Each row of a before or after table is a point. The points were changed in one or more steps. Then noise was added and the rows were shuffled. The steps act on columns, c1 being the first. Write out the steps. A step turns or swaps two columns, mirrors them in a line or flattens them onto one, adds a multiple of one to another, or multiplies or shifts one. Angles are multiples of 10 degrees, from the lower column toward the higher: turns from -170 to 170, lines from 10 to 170 but not 90. Use the fewest steps. Two steps may share a column if one is a turn and the other turns, adds or multiplies; they go together, in the order done. Otherwise the lowest column goes first.
In the rows, 128 means zero.

Before:
[[ 89  83 119]
 [122 154 160]
 [158 151  91]
 [149 154  85]
 [ 93 152 119]
 [157 160  95]
 [115 154 110]
 [180 159 165]
 [149 138  97]
 [110 117 145]
 [ 95 155 113]
 [154 136  98]
 [107 186  71]]
After (13 x 3):
[[ 73 117 131]
 [120 168 117]
 [ 59 176 133]
 [ 79 125 147]
 [172 156 163]
 [ 79 115 143]
 [103 152 125]
 [130 131  86]
 [112 170 122]
 [153 140 123]
 [111  80  81]
 [ 94 115 147]
 [ 96 113 145]]
Steps: turn c2 and c3 by -140 degrees; turn c1 and c2 by -110 degrees

Before, 14 rows:
[[134 154 114 110 132 145]
 [161  53 190 143 167 141]
 [102  93 171 143 147  87]
 [172 143 117  99  57 107]
 [ 69 133 141  99 129 123]
 [148 148 112 106 124 112]
 [149 106 162 143 104 157]
 [145 145 143  94  70  54]
 [159 104 128 140  96 147]
 [ 98 163 123 149 119 112]
 [131 114 167 107 159 105]
 [117 142 189 127 126 141]
 [140 109  92 132 164 190]
 [170 145 131  75 121 103]]
After, 14 rows:
[[154 130  93 142  79 208]
 [109  50 143 191 129  91]
 [149 145 109 115 139 120]
 [168 113  76 131 105 143]
 [ 87 171 100 142 124 127]
 [136  89 142 130 156 151]
 [154 131 106 113 115 136]
 [124 103 133  96 171  73]
 [129 147 131 190 141 125]
 [130 171 148 123 114 143]
 [171 113  99 117 130 202]
 [129 100 146 162 162 139]
 [121 114 106 166  94 108]
 [ 84 116 144 171  79 124]]
Steps: turn c1 and c2 by -40 degrees; swap c3 and c4; turn c5 and c6 by -110 degrees

Before (10 x 11):
[[151 117 106  76 140 132 119 142 100 151 120]
 [134  89  97 131 118 137 133 108  92 168  88]
 [182  97 141 111 165 154 123 138 106 169  81]
 [122 167 131 167  99 175 102 144 181  80 118]
 [112 154 147 175 129 149 146 160 134  80 127]
 [173  93  94 141 137 108  97 149  93 155 104]
 [103 131 105 146 160 156 120 155 176  81 100]
 [ 91 180 128 176 104 121 118 168 151 133  82]
 [113 133 133 149  83  97 134 146 176  83  83]
 [102 139 122 172  92 147 148 186 208  99 127]]
After (10 x 11):
[[137 152 147 176 128 126  83 163 136  79 151]
 [116 128 107 157 155 100  60 156 177  83 157]
 [164  92 139  86 162  82  63 139 109 171 154]
 [138 169 135 161  99 118  42 147 183  76 177]
 [122 181 125 187 104  84  55 170 150 131 124]
 [135  91  96 126 119  83  73 108  91 167 135]
 [128 135 121 180  88 127  89 187 211  98 147]
 [176  91  94 119 139 107  36 148  91 157 108]
 [122 115 106  70 137 122  59 139 104 151 133]
 [123 132 132 154  84  83  72 143 176  83  98]]
Steps: turn c1 and c4 by -30 degrees; swap c6 and c11; shift c7 by -60

Before, 8 rows:
[[102 132 122  80 133 162 107 137 122 137 104 115 147  84]
 [ 99 156 143 128 110 108 153 104 134 120 110 115 164 134]
 [146 111 102 154 164 161  82 154 164 140 143 132  93 134]
 [133 144 157 142 105 149 157 112  88  99 159 182 168 106]
 [139 136 159 137 141 144  86 136 156  97  94 110 102  86]
 [145  89 128  99 165 108 129 119 118 143 162 150 147 127]
 [155  81 154  87 128 114 132 152 157 135 163 111 165  77]
 [143 121 164 135 166 158 160 155 162 109 123 143  95 134]]
After (8 x 14):
[[103 156 154  44 120 118  80 152 159 169 234 108 166  76]
 [156  96 155  94 129 145  37 137 156 136  25 110 130  89]
 [ 83 108 145 117 133  98 101 111 136 109  72 114 112 133]
 [115 160 121 116  85 137  80 119 118 156 232 150 149 128]
 [168 146 100 102 121 176  31 154 163 135 175 131 132 134]
 [ 89  93 159 205 162 124 105 110  89 126 222 182 147 107]
 [ 99 138 123  90 146 156  56 140 119 117  58 115 110  82]
 [164 115 163  87 119 174 110 152 162 144 116 143 133 134]]
Steps: turn c1 and c13 by 70 degrees; turn c2 and c10 by -120 degrees; add -1.5 times c9 to c4; mirror c5 and c6 in the line at 70 degrees; shift c7 by -50; multiply c11 by 3

Before (9 x 20):
[[113 117 159 110 141 125 118  55 129 143 130 133 103 147 152 167  87 155
  130 117]
 [147 137 146 155 160 106 152  97 174 205  61 115  97 145  99 139 135 152
  148 149]
 [111 100 147 103 154 102 126 145 153 117 173 118 131 137 118 162  51  67
  143 156]
 [124 108  18 140 149  93 125 155 148 157 151 121 144 101 156 159 148 179
  145 117]
 [121 139 158 139 138 157 130 123 121 110 114 140  95 121 134  15 126 157
   66 126]
 [122 132 131 132 142 195 137  85 134 108 139 134 153 143 159 104 107 116
  112 135]
 [113 108 134 127 106  93 123 114 121 114 170 142 189 136 104 133 133 155
  152 149]
 [128  93  94 101 132 115 128 148 135 103 161 113 119 127 117 129 148 172
  134 137]
 [145 141 121 123 128 100 121 152 125 107 156 132  97 133 158 134  66 154
  140 151]]
After, 9 rows:
[[119 167 158 128 133 154 135 123 123 111 116 138  99 124 135  15 126 156
   64 125]
 [146 166 146 153 153  95 131  99 171 205  62 118  95 148  95 137 133 155
  149 148]
 [112 109 133 123 109 100 123 113 125 114 172 142 188 139 107 134 138 156
  153 144]
 [146 132 119 120 123 109 120 152 120 108 154 133 100 131 157 136  64 149
  139 151]
 [125   6  19 136 154  98 123 155 147 152 149 119 142 104 158 159 148 180
  149 117]
 [130  64  99 123 144 116 120 148 123 107 160 115 122 125 116 124 146 175
  130 137]
 [114 155 158 124 145 133 123  56 119 145 130 131 103 148 152 169  90 156
  130 121]
 [119 142 131 129 140 183 147  87 135 111 142 135 154 141 160 106 112 119
  113 136]
 [112 126 149 133 159 108 125 145 139 117 170 115 128 140 114 160  53  68
  142 153]]
Steps: turn c2 and c5 by -20 degrees; add 1 times c3 to c2; flatten c4 and c9 onto the line at 60 degrees; turn c6 and c7 by 30 degrees; multiply c7 by 0.4

Before:
[[ 98 113 145 151 125 115 134 177 104 110 147 100 147 114 157 141 122 134
  142 155 129 171 167 141 128 113 116 123 156 118  98 145 113 122 121 151
  109 134 148 122 151 123 124 119 109 129  92 119]
 [139 143 112 136 150 137 166 129 139 136 126 112 107 116  86  98 114 139
  117 138 147 131 104 165 127 105 137  96 121 140 121 118 118 118  99 101
  107 124 134 143 123 100 123 123 147 141 147 131]
 [114 133 116 121 160 119 130 139 156 146 123 120 116 141 148 109 123 159
  100  75 107 108  97 145 141 153 125 156 145 122 131 110 138 121 133 131
  126 132 130 137 144 120 149 147 140 139 124 141]
 [130 140 123 130 129 120 157 128 115 142 142 132 121 128 150 111 127 138
  158  88 116 129 164 124 166 134 130 149 114 143 138  75 151 125 121 116
  120 130 121 127 128 126 144 125 150 113 154 126]
 [119 122 130 113 116 135 148 137 118 140 111 133 121 126 128 135 136 104
  122 142 151 148  94 143 110 114  81 112 128 156 140 129 102 107 123 148
  158 162 124 125 169 133 102 100  79 127 130 140]
 [145 135 141 125 126 139 107 109 122 177 113 104 110 120 138 135 139 124
  140 151 129 143 139 118 119 126 137 113 130 152 111 120 131 138 111 162
  112 134 115 145 129 114 119 121 116 164 104 125]
 [111 131 114 134 121 149 145  96 133 133 106 126 125 151 142 117 120 152
  138 109 134 143 135 130 111 142 131 117 139 114 140 148 113 114 119 114
  117 121 135 122 146 132 122 126 143 135 134 148]
 [124 123 134 138 125 111 170 166 128 101 109 130 129 101 130 117 124 105
  135 128 168 128 114 151 143 130 154 144 117 144 135 157 107 132 107 132
  157 132 117 125 158 114 131 122 120 146 149 111]
 [101 104 150 135 105 160 110 132 129  99 104 137 120 136 121 161  88 123
  162 131 143 150 111 123 153 143 117 126 138 129 148 106 124 161 140 147
  129 139 112 123 151  95 117 108 124 108 131 126]]
After, 9 rows:
[[114 127 115 121 160 118 130 131 157 146 122 120 117 141 148 109 122 159
  100  76  66 108  97 172 142 152 125 156 129 122 125 110 138 121 133 131
  126 135 131 114 144 109 149 147 140 133 124 142]
 [140 137 113 136 150 138 167 119 139 136 126 112 107 116  87 102 114 139
  118 138 185 131 104 179 127 106 137  96 101 141 112 118 118 119  99 101
  107 141 134 116 124 120 124 123 147 146 147 132]
 [110 136 113 134 121 149 146 106 133 133 106 126 125 150 143 114 120 153
  138 109 146 143 134 101 110 142 131 117 138 114 136 148 112 114 119 114
  118 129 135 153 146 120 122 125 143 145 135 147]
 [130 129 123 129 130 120 157 128 115 141 142 132 120 128 150 109 128 138
  158  88  91 129 165 204 166 134 129 149 120 144 131  75 151 125 121 115
  120 139 121 129 128 139 144 125 150 111 153 125]
 [ 98 117 144 152 124 115 135 169 104 110 148  99 147 113 157 150 123 133
  142 156 130 171 167 114 128 113 116 122 137 119 104 146 113 122 121 150
  109 116 148 101 151 101 124 119 108 120  92 119]
 [119  94 130 113 115 134 148 138 118 140 111 133 120 127 128 131 136 104
  122 142 197 147  93 141 110 113  81 112 132 155 142 129 102 107 123 148
  157 134 125 125 169 131 102 100  79  77 131 140]
 [101 110 149 134 105 160 109 135 128  98 105 137 120 136 121 152  88 123
  161 131 174 150 111 154 154 143 117 126 104 128 159 106 123 162 140 147
  129 108 112 129 151 103 117 108 124  91 130 126]
 [145 125 140 125 126 139 107 102 122 177 113 104 109 120 138 140 139 124
  141 151 131 143 140 130 119 126 137 112 117 152 115 120 131 138 109 162
  112 136 115 128 129 119 119 121 116 155 104 125]
 [124 123 134 138 125 112 170 159 128 101 110 131 128 101 130 116 123 105
  135 128 249 128 114 108 143 129 155 144 111 144 131 157 107 132 107 132
  157 125 117 107 158 131 130 122 120 139 148 111]]
Steps: add -1.5 times c38 to c46; turn c2 and c38 by 70 degrees; mirror c8 and c40 in the line at 160 degrees; turn c16 and c31 by 20 degrees; multiply c21 by 3; add -1.5 times c32 to c24; turn c29 and c42 by -60 degrees

Before:
[[126 115 138 119  70 144 157  95 149 175 129 157 184 139 121 137 105  96
   96 101 129 146 117  81 138  92 154 176 159  88 101 148 137  90 131 139
  131 127 104 152 114 178 134 157 141 129 125 145 122 117 139 123 155 140
  191 157 127 161 116  92 140 184 115 125]
 [ 45 162 128 146 160  89 139 124 122 116 133 173  65  93  69  85 107 143
  168 102 149 128 158  81 158  85 103 146 118 117 167 107 196 164 123 131
  112 112  90 135  88 130 155 171 114  59 139 160 196  94 120 146  96 119
  149 109 139 124 120 157 146 118 117 174]
 [138 115 123 148 110 103 142 160 150 137 106 157  86  81 168 113 135  85
  121 140 165  96 132 173 127 121 171  88 139 134  75 175 106 160 118 145
  181 111 137  98  88 163 106 157 159 112  78 131 113 162 141 126 161 145
  149 149 151 155  83 118 128 138 131 134]
 [112  94  94 123 161 147 129  92 118 104 185 100  92 123 120 131  74 134
  165 119  77 140 129 135 125 156 148  77 129 126 147 160 191 148 119 134
  135  61 133 132 121 123 182 166  77 156  71 187 144 141 124 138  90 143
  151 105 140  86 103 123 122  70 147 145]
 [ 69 166 117 134 111 105 151  95 130  92 118  92 188  82 139 171 129  70
  122 108 131 117 170 108 106  32  65  97 173  94  69  63  98 122 149 223
  126  91 124 113 184 135 133 145 147 100 135 117 178 143 101 125 102 143
  125 118 161 145 132 172 141 174 128 111]
 [ 64 150 101 164 115 129 162 150  75 147 173 151 167 125 140  93 100 104
  173  86 111 145 110 180  96 110 136 138 163 139 130 217 204 137 163 118
   94  96 120 118  62 139 123 141 129 112 162 150 127 164  98 167 147 149
  122 137 125 129 142 184 157 171 138 150]
 [108  79 128 153 136  96 202  87 152 142 102 143  92 137 125 140 121  99
  159 150  97 184 141 114 128 117 162 173  93 110 112 169 173 129 134 173
  106 113 101 132 155 145 138 132 122  65 145 147 162 150 123 107 130 146
  146 150 117 159 105 150 142 129 133  97]
 [ 99 130 142 119 129  82 130  99 156 105  99 129  67 132  84 100 155 145
  101 105 151 156 120 173 140 120 135  67 129 123 136 118 167 132 128 109
  142 135 100  98 117  84 100 104 201  79 148 102 125 173  80 105  72 134
  135 144 134 132 140 171 146 103 118 146]]
After:
[[109 130 128 150 133  96 204  83 153 142 103 142  90 138 125 139 126  97
  160 155 101 188 105 110 132 120 164 172  96 115 121 166 166 118 128 176
  101 118 103 130  72 167  80 128 126  67 147 150 130 154 119 107 131 145
  145 140 115 162 103 151 144 131 131 102]
 [112 106  93 126 162 151 126  93 121 100 185  99  94 118 122 129  77 133
  168 117  78 136 151 137 125 157 146  79 131 127 150 160 193  81 125 134
  142  57 137 135  99 136 112 164  77 156  68 181 130 147 126 136  89 144
  156 123 136  87 100 119 124  68 149 144]
 [ 97 121 142 116 130  81 131  97 157 109  97 126  66 132  82  99 156 145
   97 101 148 157 108 173 147 115 133  71 128 120 133 116 161 159 125 108
  146 138  98  99 132  99  33 105 201  84 154  98 143 173  79 100  73 137
  139 118 138 131 140 171 148 103 115 148]
 [ 67  79  99 161 116 123 168 153  76 146 178 154 169 118 141  96  95 101
  170  87 111 149 122 181  99 111 132 137 162 142 134 219 197 136 165 116
   94  94 120 118 178 126 194 141 130 112 164 147 120 159  92 165 141 149
  116 107 125 131 138 186 154 174 141 149]
 [ 43 109 127 147 158  93 133 125 122 112 135 174  61  90  68  81 104 143
  167 105 151 130 148  81 160  90 107 146 118 115 169 107 197 117 129 129
  111 111  94 134 183 176  78 169 116  59 140 157 147  93 121 150  95 118
  145 154 140 127 120 156 143 117 115 170]
 [126 113 138 122  69 146 157  95 147 177 131 158 184 141 127 135 106  96
   94 103 128 149 101  80 137  89 149 175 157  82 101 146 136 108 131 139
  128 125 107 153 118 159 178 157 138 124 125 140 116 115 141 125 150 134
  189 121 125 162 120  90 141 186 111 126]
 [ 74 192 120 132 112 105 151  92 126  92 117  87 191  77 137 170 124  66
  119 107 134 117 132 113 106  30  64  96 170  91  69  59 100 123 152 222
  129  87 127 113 134 169 216 148 141 102 137 123 143 142 101 128 100 145
  122 165 159 143 133 174 141 175 128 109]
 [133  87 123 148 108 103 150 158 149 138 100 163  89  81 169 113 139  81
  117 145 166  93 103 169 130 124 172  85 138 137  78 174 103 159 116 144
  181 105 139  98 139 136  92 160 153 115  81 127 110 159 138 122 164 147
  147 138 146 153  88 116 129 136 131 140]]
Steps: mirror c2 and c41 in the line at 30 degrees; turn c34 and c43 by 70 degrees; add 1.5 times c13 to c43; turn c23 and c56 by 90 degrees; turn c42 and c49 by -50 degrees; multiply c49 by 0.4

Before (10 x 64):
[[136 126 126 108 113  70 174 116 139 153 123 133 126 132 128 141 128 137
  119 116 135 112  98 148 113 184 147 116 119 128 164 124 151 122 144 164
  121 100 148 107 160 138 145 140 158 208 108 150 140 147 113 186 134 133
   89 108 121 136 118 114 154 137 148 122]
 [160 116 149 127 139 128 120 124 196  90 115 123 104 117 112 150 127 138
   94 112 146 156 113 114 133 146 153 142 184 115  65 120 162 127 171 133
  112 120 135 122 133 137 158 134 156 123 117 161 117 129 147 123 144 140
   90 156 138 123 119  87  88 124 143 123]
 [117 149 113 118 136 101 156 116 142 137 176 126 117 118 113 153 148 135
  141 105 131 106 130 136 121 121 155 149 142 107 165 100 144 138 123 182
  150 211 116 122 120 157 149 141 164 110 108 110 131 134 138 130 158 125
   87 163 143 132 148  75  68 135 142  77]
 [150 117 125 125 174 140 177  95 148 110 144 129 108 120  97 106 159 182
  119 100 135 198 109 132 115 113 127 150 122 132 174 122 139 154 107 112
  142 103  97 112 102 161 137 103  90 169 146 158  83 151 126 133 136 104
  114 153 110 126 139 155 147 135 145 108]
 [125 117  96 140 133 113 179 108 111 147 119 108 100 111  97 102 122 141
  109 115  88  97 121 111 122 150 129 149 138 138 159 136 115 124 139 136
  150 127 132 106 104 172 154  24 144 136 142 135 124 140 137 123 118  41
  100 146 149 156 128 160 111 132 147 112]
 [117 107 101 131 113 141 170 125 111 144 149 102  91 114 157 138 114 151
   96 154 133 215 141  92 129 175 162  80 138 122 161 136 140 108 129 132
  113 101 108 102 139 137 136 132 127  91 174 136 100 116 135 113 123  36
  229 135 136 111 125  80 154 111  44 124]
 [131 119 228 112 106  80 124 118 110 141 159  86 128 116 128  94 158 138
  119 127 152  94 130 117 120 174 158 122 184 130 149 129 129 107 114 134
  149 131 110 135 166 134 141 158 150  93 155 131 146 143 133 112 121 123
  194 107 171 156 131  80 153 140  86 112]
 [176 125 144 109 138 133 118 136 118  11 110 126 126 181 115 134 120 145
  112 111 116  99  95 117 100 165 149 151 123 126 153 139 162 141 116 131
  154 146  92 118 145 143 123 127 160 123 163 142  88 152 140 114 146 123
   94 149 132  91 119 100 148 119 143 139]
 [126 113 110 112 122 134 129 133 203 136 136 133 116 155 188 119 112 144
  120 187 139 123 130 141 114 186 168 140 162 126 165  96 144 107 130 112
  153 128 126 120 148 126 105 155 104 122 170 119 122 147 139 162 123 118
  129 154 126 151 144 172 121 114 146 132]
 [125 121 103 121 119 106 125 121 141 149 117 127 166 120 114 114 118 152
  111 126 120 107 137 123 124  87 124 143 140 114 112 111 160 152 112 249
   55 122 152 123 145 125 105 147  44  95 131 112 151 136 143 152 129 142
  141 141 109  43 127 108 151 168  29 115]]
After:
[[128 125 145 109 139 134 119 137 118  23 111 126 123 183 102 132 155 143
  120 112 155  98  95 118 100 165 149 150 123 126 144 139 163 141 117 130
  153 146  92 118 146 142 122 127 158 122 153 142  86 170 143 115 136 123
   94 148 132 154 123  99 149 120 143 139]
 [127 126 123 109 112  70 174 118 141 164 124 133 126 131 110 141 109 141
  104 118 116 113  97 148 112 184 150 114 120 129 159 125 151 122 143 165
  120 100 147 106 158 138 143 141 158 207 118 151 142 135 114 188 112 134
   88 105 122 126 118 115 155 136 148 119]
 [130 119 101 120 118 106 123 123 141 160 116 127 165 122 124 111 126 148
  102 125 178 109 136 124 122  86 123 142 140 114 106 110 159 151 112 250
   55 120 151 123 144 125 106 147  45  95 139 112 151 135 142 154 144 143
  143 139 110 196 127 106 149 166  31 115]
 [132 118 125 126 175 141 177  97 147 119 144 128 110 117  76 108 160 180
  166  99 122 196 108 133 115 111 126 150 120 132 152 122 137 153 106 112
  142 103  97 112 102 161 138 105  88 168 109 158  80 173 126 135 119 106
  115 152 110 132 141 157 147 136 144 108]
 [128 148 110 118 137 101 156 116 143 148 175 125 119 118  98 152 123 135
  148 107 123 106 130 135 122 121 155 147 141 106 155 101 145 137 126 185
  152 212 114 122 120 158 149 142 163 109  99 109 133 132 139 131 143 124
   87 162 145 125 149  74  66 136 142  80]
 [128 117 147 126 141 127 119 123 197  98 116 123 103 119 145 148 119 137
  104 113 114 156 112 115 134 146 151 142 184 114  66 121 161 125 173 133
  113 120 135 123 133 137 158 133 157 123 122 161 118 123 146 123 187 138
   90 153 138 142 119  86  89 123 143 125]
 [126 109 100 130 113 143 171 124 110 155 149 104  89 114 139 139 162 150
   81 154 130 215 142  91 129 177 162  82 138 120 171 136 142 108 131 131
  112 103 108 103 140 137 137 130 124  90 163 135  98 138 134 115  94  36
  228 135 136 143 126  81 154 113  43 124]
 [129 116 228 112 107  80 124 117 111 151 160  90 128 116 118  95 166 139
   98 130  94  94 130 117 122 173 159 121 183 130 144 128 130 109 110 136
  148 131 111 135 167 133 141 160 152  93 115 131 146 172 132 112 109 124
  195 109 172 116 130  82 155 139  85 111]
 [130 118  95 139 133 113 178 108 110 157 118 107 100 109  88 102 136 141
  114 118 150  98 121 112 120 151 128 149 140 136 140 137 117 123 139 137
  151 127 132 106 103 172 155  21 144 135 141 135 121 145 137 124 110  42
  101 146 149  84 128 159 113 132 148 111]
 [130 112 109 113 123 135 130 132 203 145 136 132 115 155 162 120 156 143
  113 187 109 122 132 142 115 186 169 142 160 127 190  97 146 108 131 115
  151 127 125 120 148 126 107 154 105 123 162 117 121 168 140 160  79 118
  128 153 125 115 141 173 122 113 147 133]]
Steps: multiply c1 by 0; add 1 times c5 to c19; shift c10 by 10; turn c15 and c31 by 30 degrees; add -0.7 times c31 to c53; turn c17 and c47 by -60 degrees; add 0.7 times c17 to c50; turn c21 and c58 by 150 degrees
